Rows are points. To make a cloud, some directions were put in groups of two or more. Within a group, all points are equally far from the middle, so they leave a hole (a ring in 2 directions, a hollow ball in 3). The other directions are filled evenly. Then the cloud was stretched, turned, moved and blurred a little. How many holes are there, and how many directions does each take, smallest first?

Cloud (22 x 3):
[[ 41  13  15]
 [ 28  40   3]
 [ 22 -36  26]
 [ -1 -53 -15]
 [ -4  55  -5]
 [ 26  19 -42]
 [-12  33 -27]
 [ 10  48 -13]
 [-12  30 -29]
 [ 23  27 -34]
 [ 42 -43 -11]
 [-19   6 -37]
 [ -8  41 -21]
 [-19 -16 -43]
 [-24  15   7]
 [ 12  56   0]
 [ 38  -4  41]
 [-12  37 -23]
 [ -6  60   6]
 [-17   8 -45]
 [ 12  59   6]
 [ 43  -4 -20]]
Holes: 1 (2)

Cloud (31 x 4):
[[  5  31 -15  16]
 [-27  14  -7 -12]
 [  3  -6 -34  -2]
 [  9  -5   9 -29]
 [ 22  11   8  53]
 [ 15   0  -3  49]
 [ 35   1  20   0]
 [  2  15  45  -5]
 [  5  27  24   8]
 [ 16  16 -36  15]
 [ 35  26   7  50]
 [-13 -31 -12 -16]
 [-33  -8  10  10]
 [-28   5 -24  10]
 [  4  10 -42  14]
 [ 22   6   3  52]
 [ -4 -10  59  -7]
 [  1  -2  58  -8]
 [ -1  30 -12  11]
 [-21   1 -26  22]
 [ 18 -23  37   4]
 [ 11  -5  -9  45]
 [ 13 -17  -5  31]
 [  7  -3  25 -32]
 [-47 -21  13 -39]
 [ -1 -13  60  -9]
 [ -9  -9  56  -1]
 [ 45  23  -1  41]
 [ -4  -3 -16  39]
 [ 44  12   7  45]
 [ 11  21  33  28]]
Holes: 2 (2, 2)

Cloud (31 x 4):
[[-28 -20   1  -4]
 [  7 -30   4   6]
 [  9  30  -7  20]
 [  2 -25  11 -11]
 [ 31   2 -26  32]
 [-13 -29 -21 -29]
 [ 12  -8 -13 -26]
 [ 21 -11 -18 -15]
 [-22  -5 -31 -23]
 [ 29 -17 -30   6]
 [ -3   4   5 -31]
 [-18  -4  16  30]
 [  0 -19  16  31]
 [-12 -27  16   8]
 [ -5  28  21  -6]
 [ 25  -5  14  25]
 [-13 -11 -41   3]
 [  8  28  24  10]
 [-15  16  25  32]
 [-28  -8 -18 -24]
 [  5 -27 -15 -23]
 [-24 -20  -2   6]
 [ 26  -3 -30  -9]
 [ 29   6  -6  39]
 [  7  17 -23 -17]
 [-21   7  20  28]
 [  5 -18 -60 -11]
 [-26  -5  -4  12]
 [ 23  16 -10   1]
 [ 23  -6 -27 -15]
 [ -2  24  16 -13]]
Holes: 1 (4)

Cloud (47 x 6):
[[-13   1 -32  12 -14   1]
 [ 12  24  11  34 -35 -18]
 [ 16  -4   6  27  15  23]
 [  8 -24  42  -3  14 -13]
 [ -7   2  29  -8 -24 -27]
 [-16  -5   1 -38 -21   4]
 [ -1   6   0   8 -15  33]
 [ -9 -11 -14 -23 -14  25]
 [  8  -8  15   7   6 -32]
 [  0  26  11   1 -33  25]
 [-26  33  -6  -3  -1   4]
 [  4 -34  -1   6 -26   3]
 [-24  19 -27  35 -39   5]
 [ 30   5 -11  -5   5  -3]
 [  6  18  20  16  -6  -3]
 [ -5 -26  -4  22 -45  -1]
 [ 16   5   1  25 -50 -22]
 [ -8   2  33 -13   3   4]
 [-26  10   0 -19   9  33]
 [-43  19   7 -24 -29  15]
 [ 14  13 -18  25 -44 -24]
 [ -6  31   9 -18  -5  -9]
 [-30   3  -6  34 -17  -4]
 [ -2 -23   7  27 -37   9]
 [-32   8  15  -1 -30  19]
 [  4  24 -16  30 -34  11]
 [-11   5  15 -14  27  26]
 [ -6 -24 -10  -8 -18  15]
 [ 22 -26   3 -16   7   1]
 [-41  -7  -3 -19 -37  11]
 [-14 -10  -6  33 -24  10]
 [-20 -33   0  -9  11  25]
 [ 19  -9   4  -4 -10 -17]
 [ 20 -10  19  -6  18 -18]
 [ 10  27   8   6 -60  -3]
 [ -1  11   2  26  15  17]
 [ -1 -13  34  -2  19  -2]
 [-22 -24  -1 -27  -2  37]
 [ -2 -28  50 -41  18  10]
 [-23 -15  -7 -21 -15  32]
 [ 23 -20   3  31 -26 -33]
 [-18 -39  -6  10   4   0]
 [ -5  36  11 -14  -5  -7]
 [ 32  -3  11   0 -10   6]
 [-15  -6  37 -26 -22 -13]
 [ 25  -2  10  46 -31 -37]
 [-13 -25 -12   5  15  -3]]
Holes: 1 (3)

Cloud (55 x 6):
[[-41 -12  -2   0 -13  13]
 [ 22   4  45 -11   9  -4]
 [ -9 -28  12  31  21 -16]
 [ 28  48  14 -27   1  -1]
 [ 29 -23   8 -30  18  23]
 [-31  -4  28  22  14   1]
 [ 23  -3  37 -20 -15   0]
 [-13   7   2  38   1   2]
 [ -5 -18   3  36   8 -14]
 [-24  37  36  15  -2  22]
 [ 39  10  19 -19  10 -29]
 [ -3   8  33   0   8 -28]
 [-42  14  28 -10 -20  39]
 [ -6  15  28  44 -19   8]
 [-25  29  32  -4  23  -3]
 [-13  17  -6  22 -12  37]
 [  5  27   2 -45  34  -5]
 [ 60  16 -13  11  19   9]
 [ -4  22  -5  15  21 -14]
 [ 32  -7  15  31  31   0]
 [ 35 -31 -33 -24  30  -2]
 [ 20 -19   0 -49  20   3]
 [-30  18 -29  -5  -6   4]
 [ 48  39  -4 -15   4   1]
 [ -3  -9  17   6  31 -33]
 [ 55   2  -2 -31  12   1]
 [ 59 -15 -23 -22  33  -3]
 [ 36  35  12 -11  16   2]
 [-58  28  25   9   2  -9]
 [ 24  16 -13  -2  35   5]
 [ 42 -46   2 -19   1 -13]
 [-19  11  29 -10 -41   5]
 [ 29 -32  30   2  -7 -25]
 [ 45  -5  -7  10  -4  38]
 [ 43 -19 -12  -4  38  23]
 [-33  29  43  -2  10  14]
 [ -6  28  43 -33  -2  -8]
 [ 32 -20  37  14 -17 -20]
 [  3  16  27  44 -16  23]
 [ -3  31  43  29 -17   3]
 [ 21  15  42  -7   5 -14]
 [ 26  -1  14  52   0 -10]
 [ 28 -18 -35   7  32 -12]
 [-16   5 -12  32  -5   0]
 [ 50   7  11 -10  -6 -33]
 [  1 -14  42  12 -14  16]
 [-44  38  36   5   5  -3]
 [ -8  20  41 -11   2  29]
 [ 47  25  -3 -25  -2 -15]
 [-27  -4  24 -22 -14 -17]
 [ 25  16  -2   1  35 -15]
 [ 22   7  42  -9 -24  -6]
 [ 14 -16  20  36  15  20]
 [  5  25  10 -45  36   3]
 [ -6   3 -17   2 -10 -22]]
Holes: 1 (4)

Cloud (47 x 6):
[[  4  16 -33 -10  18 -19]
 [ 12 -14   6  25 -14   9]
 [ -2 -29  -3 -32   0   9]
 [-22   7  18  -7  27   1]
 [ -3 -14  10 -20  23  -8]
 [-25   9  22   1  27  22]
 [ 22  -8  -3   1  29 -12]
 [ 17   7 -11  15  -6   7]
 [ -5 -29  -4 -23  -7  -3]
 [ 10  -1   0   7 -31   8]
 [ -6  -8  43 -14  22   2]
 [-20  30  -3 -25  11  16]
 [  6  -9   7 -38  18  14]
 [ 29 -39  -1  -5  18 -22]
 [ 15  10 -28 -25 -13   2]
 [-22 -12  -4  35 -13  18]
 [-23   8 -19 -23   8   8]
 [  2 -35 -14  16 -14  15]
 [ 20 -35   5   9  -4   1]
 [  7 -22  -7  60  19 -28]
 [-13   5  16  11  -3  11]
 [-17   0  -5 -15 -10  16]
 [-29   5   4 -37 -13  32]
 [-28 -10  16  15  -8  28]
 [ 12 -34  -8  26 -11 -12]
 [-32 -19   0  28   9  16]
 [  2 -23  25  -5  24 -18]
 [ -9 -13  26 -23  41 -29]
 [  3  11  15  25  -1  -2]
 [-13  -2 -11  19   4 -12]
 [  1  -9 -10 -34  -9  -6]
 [-19  16  -8 -10  10  11]
 [ -2  19   1   2   2  16]
 [  6  10  27   8  -6  13]
 [-29   3   7  24  -5   7]
 [ -6 -21 -15   9 -22  17]
 [ -8 -13  12   5  38 -15]
 [-29 -20 -11 -27  19   8]
 [  6   9   3 -40  14  -7]
 [  4 -25  -9  26  19 -12]
 [ 16 -15  -6  -7 -14  -8]
 [-17  15  28 -45  18  23]
 [-21 -24  -6   0  16  13]
 [-18 -13   9  22  -4   9]
 [ -6 -42  -3 -11  17   4]
 [  4   5  38  -5  15  13]
 [-18  14 -15   9  13 -10]]
Holes: 0
